Each row of a before or after table is a point. The points were changed in one or more steps. Then noise was added and the rows were shuffled. The steps act on how far a point lies along the listed directions, d1 being the first. What was done? A step turns or swaps two directions, mirrors them in a line or flattens them onto one, adds a multiple of one to another, or multiplies one. Angles are multiples of 10 degrees, from the lower direction toward the higher: turns from -170 to 170, lines from 10 to 170 but not 90. Use the fewest steps. Two steps may share a direction if one is a turn and the other turns, adds or multiplies; they go together, in the order done. Otherwise the lowest direction goes first.
In the rows, 128 means zero.

Directions:
(1): [168 155]
(2): [155  88]
Before (13 x 2):
[[176 105]
 [115 110]
 [153 173]
 [ 99  74]
 [166 113]
 [151  57]
 [135  60]
 [121 123]
 [140 112]
 [ 90 177]
 [148 128]
 [147 168]
 [157 103]]
After, 13 rows:
[[181 167]
 [120 168]
 [189 130]
 [106  73]
 [118 146]
 [ 82 127]
 [137 121]
 [ 74 128]
 [126 179]
 [151 126]
 [138 146]
 [138 160]
 [179 186]]
Steps: turn d1 and d2 by -120 degrees

Directions:
(1): [ 80 167 105 112]
(2): [135 170 151 175]
(3): [164 144  74 135]
(4): [158 161 152  83]
Before:
[[ 63 196 132 195]
 [144  93 143 183]
 [129  92 166 126]
 [120 105 110 132]
 [105 120 149 152]
 [178 118 193 108]
 [102  87 118 148]
 [165 145  86 114]
 [ 68 151 138 129]]
After (9 x 4):
[[223 158  93  84]
 [130 132 106  95]
 [ 95 167  84 112]
 [173 112 132  83]
 [132 147 154 178]
 [ 91 109 106 107]
 [105 151 136  86]
 [115 144 144 115]
 [ 87  80  80 158]]
Steps: turn d1 and d4 by 140 degrees; swap d2 and d3

Directions:
(1): [117 129 183  69 139 118]
(2): [182 156 117 113 176 152]
Before:
[[154 168 139  64 169 144]
 [ 84  89 155 108  93 102]
 [122 125  62 212  86 120]
 [106 107 101 150  75  97]
 [118 124  73 182  66 116]
 [ 98  94 113 167 104 133]
 [136 126 166  72 154 133]
 [142 121 170  95 126 123]
 [107 101 126 149  91 110]
 [140 129 131 102 137 142]
 [206 155  81 174 157 175]]
After:
[[ 60 118 137 118  75 104]
 [123 105 124 159  88 118]
 [187 149  90 119 150 133]
 [195 175 142  80 190 143]
 [109 112 128 121 105 130]
 [165 130 115 129 171 161]
 [198 173 116  88 162 144]
 [154 117  67 173 129 140]
 [172 134 103 140 148 142]
 [125 129 221  54 131 128]
 [ 88  94 119 153  87 116]]
Steps: turn d1 and d2 by -130 degrees

Directions:
(1): [186 120 122 174 115 108  78 104]
(2): [ 79  85  93 164 169 129 102 133]
(3): [110  89 161 142  66 141 113 171]
Before, 11 rows:
[[ 63  92  99 128 223 134 169 136]
 [143  65 137 139  92 124  81 151]
 [136 191 157  60 126 122 209 113]
 [175 177 103 147 165 115 135  67]
 [140 172 108 116 142 138 148 105]
 [136 106 118 186 140 124  51 118]
 [114  36 132 185 119 106  69 155]
 [108 123  84 136 195 116 118  83]
 [110  97 106 148 140 117  84 117]
 [ 23  83 116 154 106 117 148 191]
 [195 134  78 183 156 101 120  78]]
After:
[[137  98 153 181  62 138 103 141]
 [165 122 127 166 122 100 105  99]
 [127  82 141 166  59 137 139 169]
 [147  98 145 154  86 120  91 122]
 [109 120 133 109 116 128 121 129]
 [ 89 131 154 109 117 152 126 155]
 [101 120 122  64 157 136 159 140]
 [145 125 122 163  96 139 101 127]
 [116 181  87 121 172  88 171 106]
 [ 90 122 139  75 161 124 178 145]
 [186 106 137 168 143 111 116 113]]
Steps: multiply d1 by 0.7; turn d1 and d3 by 130 degrees; multiply d2 by 0

Directions:
(1): [153 134  66 137 118  99 125 142  75  89  78]
(2): [181 173  96 160 123  99 157 125 154 137 185]
(3): [134 104 144 115 102 105  95 115  57 139 190]
(4): [193 103 144 159 102 166  70 135 153 109 119]
(5): [149 149 193 107  96  63 136 114 142 109  97]
Before:
[[ 84 134 169 105 103  90 137 128  69 147 124]
 [178 156 105 127 122  73 146 135  89  91 123]
 [ 74 102 137  98 161 165 132 135  98 127  99]
 [186 209  84 146 102  67 165 126 113  94  87]
 [ 88 147 102 119 159 127 141 125  93 125 101]
 [184 169  57 157 100  64 150 144 120  99  70]
 [ 93 133 151  81 124 123 165 117 170 159 113]
 [208 150  96 173 113  81 132 131 139 108 124]
 [ 74 149 142 108 153 107 175 126 114 154 193]]
After, 9 rows:
[[152 128 128 119 140 122 135 152 126  71  45]
 [125 122 170  83  95 105 126 104 126 159 162]
 [132  81 126 141 136 145  97 140 122  97  32]
 [135  94 106 118  88  99  99 149  73  96  22]
 [138 160 116 127 132  93 154 126  88 145 209]
 [132 134 139 107  99 113 105 126  79  78  10]
 [ 77 158 166 104 157 102 197 126 166 137 124]
 [140 187 147 151 108  81 176 136 160 137 113]
 [117 160 116 117 139  98 144 114  76 130 141]]
Steps: turn d2 and d3 by -150 degrees; multiply d3 by 1.3; turn d4 and d5 by -30 degrees

Directions:
(1): [141 142 140 132 136 101 226  90 112 160 134 130]
(2): [ 74 129 121  81  99 116 175 186 146  90 118 137]
(3): [124 111 169  80 136 149 121  83 177 140  94 184]
(4): [108  90 158  95  84  72 101 101 117 146 175 102]
Before (9 x 12):
[[145 124 142 130 113 114 118 102 107 127 149 112]
 [122 116 142  74 127 158 128 106 195 103  82 180]
 [110 117 147 121 158 203  69 144 153 104  92 183]
 [121 103 148  99 107 113 104  97 125 131 149 119]
 [123 129 103 128 133 164 118 180 160  82 103 156]
 [134  90 130 137 153 145  83 127 136 121 106 156]
 [153 150  74 180 157 161  89 175 116  92 125  92]
 [ 99  73 222  35 121 121 175  47 164 177 117 209]
 [105 103 113 105 110  81  69 163 117 116 160  86]]
After:
[[ 92  93 143  73  97 114 137 150 166  98 126 170]
 [157 119 141 138 143 137 112  80 118 141 144 134]
 [125  95 136 120 157 145 141 127 144 133  92 172]
 [104 121 103 103 138 173  83 182 166  66  99 137]
 [160 139 122 150 137 139 113 107 116 114 130 125]
 [ 88 114 179  74 137 165 163 117 158 118 104 195]
 [136  97 129 116 145 119  26 104 144 142 126 122]
 [154 113 177 131 148  84 250  32  76 205 159 144]
 [124 115 152  80 116 105 205  72 163 141 112 151]]
Steps: turn d1 and d3 by -60 degrees; turn d2 and d4 by 70 degrees

Directions:
(1): [169 103 115 127  48 177 128 109 108  98 149  89 115 110  73 127 174 139]
(2): [ 95  71 174 131 147 165 126 180 126 150 101 133  88 178 104 105 174  95]
Before:
[[167 148 117 156  67 140 130  83 124 108 134  94 130 103 104 138 153 144]
 [103  78 140 131 138 143 118 178 147 134 110 157 105 166 141 107 165 109]
 [122 100 131 121 118 167 118 137 125 116 142 107 126 117 123 113 158 128]
 [156 157 104 165 107 125 144  89 122 107 160  97 143  78 142 166 107 152]
 [ 98 131 157 136 165 121 141 146 158 156 110 149 104 149 150 135 113 104]
 [163 128 114 116  53 155 123 105 136 101 152  90 133 104 109 141 138 144]
 [101 104 171 136 184 129 132 174 142 173 101 145 103 185 133 100 137  82]
 [107 114 137 143 188 114 137 123 137 161 102 147 145 125 161 122 111 121]
 [166 138 105 118  70 146 103 102 119  88 152  93 137  86  91 138 161 143]
 [181 105  97 116  30 196 129  86  88  53 137  75 125 104  50 115 200 136]
 [178 168  73 135 112  99 118  63 129 100 166 113 166  70 139 169  71 163]]
After, 11 rows:
[[152 124 125 141  70 159 143 106 134 117 147 109 104 112 103 140 143 125]
 [ 98 156 154 156 181  93 129 135 144 159  94 145 131 154 170 124 107 114]
 [160 114 110 137  99 151 135  83 118 123 134 107 149  88 114 128 137 145]
 [ 52 116 174 120 252 109 125 180 134 144  64 179 119 191 165  97 129  81]
 [131 168 100 135 195  67 117 100 149 136 136 152 164 105 179 161  41 142]
 [173  99 123 134  60 183 131 126 114 117 139  86 106 134  70 107 178 111]
 [139  74 119 128  81 170 117 150 131 110 129 127 110 147 112 113 187 123]
 [110 163 130 167 177  97 144 114 136 141 134 130 141 107 180 156  86 135]
 [102 103 144 124 155 152 120 152 135 131 128 120 124 131 145 108 147 118]
 [ 89 131 155 120 178 107 120 159 164 159 109 155 132 159 174 129  95 110]
 [ 83 142 152 122 207  87 101 158 149 149 109 153 130 143 161 129 118 108]]
Steps: mirror d1 and d2 in the line at 70 degrees

Directions:
(1): [137 170 152 113  78 162  97 107 104 136 105  93 163 188 104 120 199 126
 168 100]
(2): [105 100 118 136 168 110 101 134 146 134  66 140 213  78 111 138 175 156
 140 162]
(3): [ 70 113 125  82 115 184 124 103 126 161 123 203 164 159 136  86  84 107
 122 142]
(4): [102 139 178 101 134 166 113 128 104 115 197 104 152  88 194 160 127 177
 155 151]
(5): [136 129 123  86 133  81 133 108  97 158 184 164 103 132  61 104 165 191
 125 162]
Before, 10 rows:
[[116 103  95 140 173  76 135 157 150 116 109 174 115 104  81 133 149 127
  106 149]
 [125 121 120 125 135 136 156 150 124 121 199 152  73  98 179 139  30 120
  117 123]
 [124 114 112 140  98 139 134 137 146 110  89 135 134 127 150 110 112  75
  121 108]
 [ 77  92 112 116 147 159 162 124 157 150 152 207  80 166 154  91   7  73
   70 122]
 [ 56 103 141  97 146 183 104 105 145 139 129 182 175 117 172 121  80 151
  118 150]
 [136 129  82 123 125  96 134 112 107 166 126 150 104 145  54 120 149 145
  122 137]
 [120 117  90 101  99 149 148  94 157 157 105 207 107 199  89  84  79  92
   82 112]
 [ 70 101 137  97 127 189  77 132 118 126  84 182 190 146 149 122 101 125
  130 138]
 [118 110 118 115 138 100 124 147 120 122 196 130 124  77 170 150 116 187
  133 148]
 [104 123 149 126 120 172 112 140 138 115 114 127 176  99 184 151  88  95
  135 132]]
After, 10 rows:
[[123 109 143 126 151 119 132 149 131 113 163 133 133  60 167 158  88 136
  121 160]
 [ 97 128 121 142 127 152 110 146 151 112  62 149 158 152 118 131 150  75
  135 109]
 [114 146 104 119  93 160 115 101 105 164  95 137 149 178  90 118 151 114
  144 113]
 [147 140 124 158 102 120 109 156 130 100 122  64 143 120 174 162 152 136
  156  94]
 [111  97 110 118 122 122 144 137 136 119 138 171 122  98 146 104  91 109
  109 143]
 [ 79 127 136  71  93 210 126  90 139 148 140 194 157 176 149 102  77 118
  109 126]
 [ 57 121 165 118 127 224 126 128 146 126 149 145 144 157 226 129  40  81
  117 110]
 [ 82  99 152  92 152 158  88 143  99 114 160 168 157  96 168 150 103 179
  127 167]
 [137 146 136 154 112 167 131 156 134 100 139  88 117 114 200 163  74  89
  145  84]
 [ 82 126 168 116 146 177  99 116 135 112 160 119 163  92 202 160 106 177
  138 145]]
Steps: swap d1 and d5; multiply d2 by 0.7; turn d3 and d4 by 50 degrees

Directions:
(1): [ 75 150 178 136 176 132 117 139 128 102  66 101 160 154 138 153  77 140
 168 169 136 107  60 139]
(2): [148 190 174 123 160 111 168  91 154 149 132 162 196 107 133 160 131 132
 132  44 117 146 123  98]
(3): [103 138 115 115 139 144  59 147 182 142 160 159 153 159 136 150 121  25
 119 135 105  86 140 105]
(4): [130 126 156 128 102 166  81 151 115  86 178 163 134  83 104 135 151 171
 125 121  49 121  62 144]
(5): [119 102  83  90 118 146 163 146 115 144 109 116 169 104 140 174 205 104
  93 148 166 135  53 103]
Before:
[[134 134  95 107 143 132 140 127 165 159 130 143 162 124 139 150 157  62
   92 120 175 118 131  88]
 [186 100  80 145  66 121 130 109 124 134 199 155  76  93 117  82 173 161
   84  89 109 158 207 125]
 [131 126 139 136 135 110 149 122 126 127 114 100 104 141 124 105 104 154
  138 121 150 136 175 138]
 [147 120  93 116 115 124 127 124 143 150 131 125 128 119 138 124 158  87
  100 126 155 131 170 120]
 [128 139 121 142 124 128 102 136 150 125 145 131 125 125 123 109 109 106
  145 122 118 126 158 125]
 [143  98 110 135 121 128 127 117 127 134 123 108 115 138 142 108 124 125
  121 137 145 121 161 137]
 [157 127 154 127  92 150 112 132 112 102 207 171 117  54  85 130 163 188
  129  68  58 140 115 128]
 [152 152 120 152 119  99 145  98 140 151 142 124 133 119 132 108 138 111
  116  89 149 150 199 121]
 [119 101  96 110 124 116 120 115 137 147 141 118 114 139 131  97 122  96
  117 135 142 125 182 133]
 [142 107 107 121 103 146 111 131 122 129 177 163 113 106 113 120 155 136
  100 110 100 135 143 121]
 [131 119 110 114 102 126 153 130 116 131 126 116 115 126 143 142 143 148
  107 136 134 147 122 131]
 [141 147 133 119 136 120 143 121 136 135 107 125 137 133 116 132 121 134
  131 111 138 137 159 139]
 [120 143 113 100 138 140  87 136 176 153 140 147 151 148 153 163 144  32
  118 111 125  97 126  98]
 [145 110 111 120 104 134 103 126 118 127 168 139 107 106 126 110 136 138
  119 131  98 121 140 142]]
After (14 x 24):
[[125 134 124 149 120 136  97 139 138 117 150 133 123 111 113 110 114 128
  146 119 101 131 142 133]
 [125 139 132 120 130 139 100 132 154 131 123 135 155 120 137 139 141  89
  120 136 128 117 117 123]
 [235  76  63 118  29 107 202  98  72 156 228 142  38  37  82  68 225 202
   75  38 130 202 247 122]
 [123 120 143 133 147 134 113 119 141 125 118 122 144 142 144 127 101 111
  137 129 127 104 132 139]
 [122 130 147 108 115 165  71 156 141 110 147 151 150 105 130 159 156 111
  125 120  69 100  52 125]
 [ 95 139 156 130 168 116 114 131 152 122 101 103 129 173 134 132  76 109
  153 143 149 115 157 126]
 [173 111  97 118  96 120 142 110 108 147 177 147  97  92 123  96 151 159
  106 100 111 144 178 141]
 [177  95  87 121  85 130 147 111 111 142 188 156  86  89 109  99 181 162
   81  81 116 161 175 122]
 [197  97  65 143  67 108 146  97 131 156 202 154  75 102 121  73 173 144
   75  76 132 172 248 112]
 [119 141 138 120 143 134 114 136 145 128  92 118 137 153 119 137 110 116
  139 145 138 120 140 143]
 [109 150 135 155 133 123  94 128 147 127 129 117 138 135 132 123 116  84
  129 139 133 116 154 129]
 [109 128 127 109 150 163  95 156 155 118 133 147 173 109 131 165 146  92
  106 150 136  99  56 108]
 [127 131 112 116 116 117 157 125 133 141 120 122 134 136 145 149 135 127
  108 131 142 143 141 122]
 [ 90 122 137 113 147 131  97 124 148 127 139 131 151 136 131 120 103  97
  131 129 107 105 128 131]]
Steps: add -1.5 times d4 to d1; turn d3 and d4 by 70 degrees; flatten d2 and d5 onto the line at 80 degrees
